Rows are points. To make a cloud, some directions were put in groups of two or more. Within a group, all points are equally far from the middle, so they leave a hole (a ring in 2 directions, a hollow ball in 3). The other directions are filled evenly. Then the cloud was stretched, turned, moved and blurred a little. How many holes are there, and how many directions does each take, smallest first?
(in the rows, 128 means zero)

Cloud, 21 rows:
[[ 86 124 115]
 [143 145 157]
 [ 93 102 149]
 [160 151 113]
 [159 146 138]
 [104 129  86]
 [186 143 113]
 [174 111 116]
 [146 140 169]
 [ 83 113 128]
 [116 147 105]
 [108 143 101]
 [141 152 101]
 [126 147 157]
 [123 147 162]
 [146 144 155]
 [124 102 148]
 [149 154  90]
 [181 123 133]
 [190 122 116]
 [173 121 142]]
Holes: 1 (2)

Cloud:
[[117 114 154  86]
 [159 140 110 162]
 [158 108 158 105]
 [ 81 155 148 114]
 [132 172 113 139]
 [123 142 183 109]
 [134 108 154  93]
 [160 116 124 115]
 [104  99 144  91]
 [116 117 162 118]
 [147 149 121 169]
 [150 171 126 128]
 [110 119 124  75]
 [122  90  95  95]
 [148 151 146  95]
 [118 161 191 103]
 [ 93 168 120 138]
 [ 86 149 116 137]
 [ 92 147 129 136]
 [152 167 126 159]
 [148 146 109 138]
 [123 131 176 100]
 [105 171 132 144]
 [167 107 103 143]
 [167 102 112 131]
 [ 94 150 107 143]
 [105 144  83 131]]
Holes: 1 (2)

Cloud:
[[150 141 164  95 132 138 177 104]
 [132  95  97 149 100 110 150 106]
 [121 102 159 123 166 115 125 136]
 [101 122 187 110 106 107 149 100]
 [ 96 126  77 130 148  97 175 143]
 [178 113 126 134 148 138 155  94]
 [115 139 165 134 165 139 125 132]
 [ 79 102 136 101  94 131 160 134]
 [ 96  74 109 122  93 111 102 115]
 [150 133 147  92 117  63 129 101]
 [132  63 142 100 132 139 177  86]
 [134 156 129 141  77 123 148 125]
 [ 66 105 141 134  91 137 130 141]
 [154 134 155  96 140 162  91  87]
 [102 139 140 139 104 128 172 121]
 [112  86 132  96 112 173 141  96]
 [121 111 106 147 137 114 140 156]
 [124 143 122 103 136 129 149 153]
 [142 109  71 110 132 123 177 118]
 [127 113 120 128 156 175 170 116]
 [148 130 106 103 155 161 153 105]
 [133  98 119 145 106 158 137  85]
 [110  87 147 151  88 146 107 113]
 [120 123 132  92 159 109 132  79]
 [ 97  83 166 116 114 144 162 104]
 [114 130 135 101 116  60 140  89]
 [150 131 162  96 126 178 130 107]
 [106 134 137 120 105  77 106 117]
 [146 108  82 130  97 118 163 115]
 [131  74 157 114  90 124 124 115]
 [144 147 183 102 136 145 117 124]
 [181 123 153 110  94 124 103 123]
 [158 157 114  97 136 108 166 112]
 [121  77 143  94 116  83 162 133]
 [100  78 120 131 187 133 136 125]
 [ 93 101 167 122 125 129 167  85]
 [137 136 120  79 151 129 154 103]
 [120  68 136 120 104 144 139  85]
 [159 111  88 120 122 132 174  95]
 [108  74  97 127  77 115 147 132]
 [113 135 164 129 170 127 137 136]
 [160 117 113  97 103 180 124  93]
 [153 112 157 113 102 190 123 105]
 [128 150  99 133 123 120 172 101]
 [ 97 103 157 101 100 152 148 127]
 [137 148 128  78 122 135 134 110]
 [109 102  91 136  66 130 132 142]
 [163  87 120 116 120 161 150 102]
 [ 83  95 170  96 128 115 144 129]
 [131 147 142 123 157 165 152 127]
 [135 151 147  79 104 136 127  99]
 [ 76  69 115 112 164 120 139  93]
 [ 97 158 156 137  77 120 100 120]
 [ 77  70 133 117 107  77 149 129]
 [116 123 136 139 123 172 155 145]
 [131 104  94  91 102 112 160 137]
 [158 119 117  85 102 138 102  88]
 [143 100  94 101 148 177 118 118]
 [134  96 103 119 152 137  99 131]
 [118  88 127  97 108 162  91  91]
 [ 94  84 105 155 146 167 131 121]
 [132 106 131 125 122 148 183  77]
 [139 155 127 118 133 118 181 131]
 [110 143 128 138 116 162 159 140]
 [127 136 144  94 169 139 169 119]
 [ 81 108 156 107 105 160 124 110]
 [116  88 131 136 161  98 121 114]
 [ 61 124 146 126 133 146  93 149]
 [ 90 125  84 133 146 153 120 109]
 [148 141 134  90 100 110 156 125]
 [125 135 111 138 155 164 113 102]
 [149  80 145 101 135 106 139 124]
 [126  92 144 143  83 153 136 133]
 [125  83 123 142 120 141 162  84]
 [ 99 102  82 125  69 123 132 127]
 [100  85 139 125 166 124 119  99]
 [109 125 102 135 113 143 144  86]
 [ 86 104 133 134 109 134 181 139]
 [134  76  79 108  98 159 145 109]
 [148  97 109 123 157 114 131 128]
 [151 146 148 100 104 124 129 140]
 [158 120 160  99 149 163 123  99]
 [ 88  71  95 132 121 113 127 101]
 [110 106 114 155 114 149 138 164]
 [ 96 117 146  90  97 148 137 133]
 [105 102 176 142  99 135 108 107]
 [126  95 119 145 136 158 141 158]
 [ 68 114 127 153 105 138 127 154]]
Holes: 2 (3, 3)

Cloud, 92 rows:
[[ 75 113 101 124 165 166 150 134 105]
 [131 131 106  88  86 124 156 130 160]
 [108 132 141 159 113 138 157 147 143]
 [180 105 166 137 188 125 145 132 137]
 [138 117  94  75 106 142  97 141 136]
 [131 171 144 120 102  95 131  98 147]
 [119 158 123 144 128 155 105 101  91]
 [113 145 112 107 123 173 115 133 127]
 [135 120 103  91 186 115  99 109 112]
 [ 86 111 118 135 100 104  93 119 135]
 [176 128 121  80 131 109 116 120 183]
 [122  90 109  92 160 113 103 126 140]
 [155 146 133 114  84  93 139 115 146]
 [159 143 159 147 200 112 118 117 123]
 [123 142 175 135 136  92 122  84 116]
 [141  90  94  72  98 127 170 134  92]
 [ 60 125  73 110  99 135 145 134 127]
 [144  97 122 116 152 167  94 132 158]
 [122 110  99  95 145 121 145 176 135]
 [152 110 126 140 196 149 134 117 102]
 [130 150 151 134 156  84 119 163  95]
 [150 102 157 130  84 104 116 117 135]
 [148 126 172 119 115  88  99 110 124]
 [154 157 134  87 148 148 122 139 136]
 [106 146  83  87 114 164 119 126 103]
 [160  92 113 128  90 148 167 155 122]
 [147 150 143 137 110 137 147 132  91]
 [125 140 117 101 171 175  69 134 113]
 [ 96 107 142 105 143 141 153 129 114]
 [126  78  87  85  80 118 145 146 146]
 [101 124  94 123 106 101 138 138 149]
 [114 107  94 115 146  97 125 157 138]
 [ 81 156 128 109 183 124 142 105 111]
 [130 136 150 129 142 162 115  99  91]
 [136  95 152 146 123 117 142  76 143]
 [149 132 153 149 198 132 118 161 134]
 [134 131 161 144 165 133 104  95 103]
 [159 101 142 118 137 141 185 162 123]
 [160 125 142 139 119 140 117 153 160]
 [100 144 149 145 160 104 101  83 123]
 [137 117 191 130 176 134 102 157 113]
 [138 133 158 110 171 159 128 100 124]
 [ 81 122 129 141 113 109 114  85 107]
 [159  94 113 137 187 151 130 155 130]
 [113 152 136 109 124 164 101 142 137]
 [134  76 122 143 141 148 121 120 140]
 [ 86 133 122  95 103 113 159 138  83]
 [157 148 117  95 148 167 133 147  87]
 [125 146 130 110 213 149 115 170 113]
 [ 87 129 113  93  98 126 120 175 106]
 [193 141 172 133 172 122 158 138 128]
 [147 163 138  89 139 101 155 102 113]
 [122 125 109 123 160 160 161 152 134]
 [199 127 166 110 134  85 126 117 124]
 [174 143 171 122 178 138 159 147 113]
 [142 115 118 116 111  86 153 152 109]
 [162 149 148 134 128 127  78 135 127]
 [104 150 147 165 182 121 121  98 126]
 [112 135 180 161 133 103 166 134 115]
 [ 87 129 135 163 150 113  88 128 144]
 [120  83  80  92 153 142 136 128 144]
 [ 87 116 116 132 143 180 106 105  95]
 [100 117 138 133 104  79 178 124 141]
 [171 107 126  93  82  94 120 116 133]
 [191 125 138 137 168 102 116 140 170]
 [174 110 126 109 150 105  95 116  90]
 [129 164 134  96  98  96 162 127 115]
 [ 68 126 127 127 143 173 105 118 117]
 [164 146 168 139 178 133 171 132 122]
 [162 115 175 126 145 134 157 135 103]
 [139 155 136 110 145 171 113 126  89]
 [ 85 150 132 111 190 155  95 124 122]
 [103 153 113 155 129 152  92 148 111]
 [106 109 131 141  88 159 117 121 117]
 [123 149 135 145 185 162 128  97 106]
 [ 93 116 158 117 102 154 113 142 129]
 [100 158 108 101 173 138 122 112 128]
 [137 178 177 137 145 147 101 124 111]
 [158 121 121  81 198 155  98 130 104]
 [ 80 106 109 105 137 117 151 116 117]
 [140  91 114 139 118 134 108  86 137]
 [131  77 106 135 127 155 173 148 107]
 [158 117  85 140 144 154 117 131 128]
 [114 137 169 111 167  74 119 153 127]
 [164 134 130 138 136 137  90 160 140]
 [134 113 143 153 159 110 107 110 166]
 [ 96 153 124 153 141 146  90  86  96]
 [117 109 137 127 132 101  86 100 129]
 [179 109 146 122 144 120  92 106 107]
 [111 106  90 114 161 166 119 167 131]
 [123 107 124  92 122 132  99 149 179]
 [177 113 147 122 109  94 114 161 120]]
Holes: 2 (2, 4)
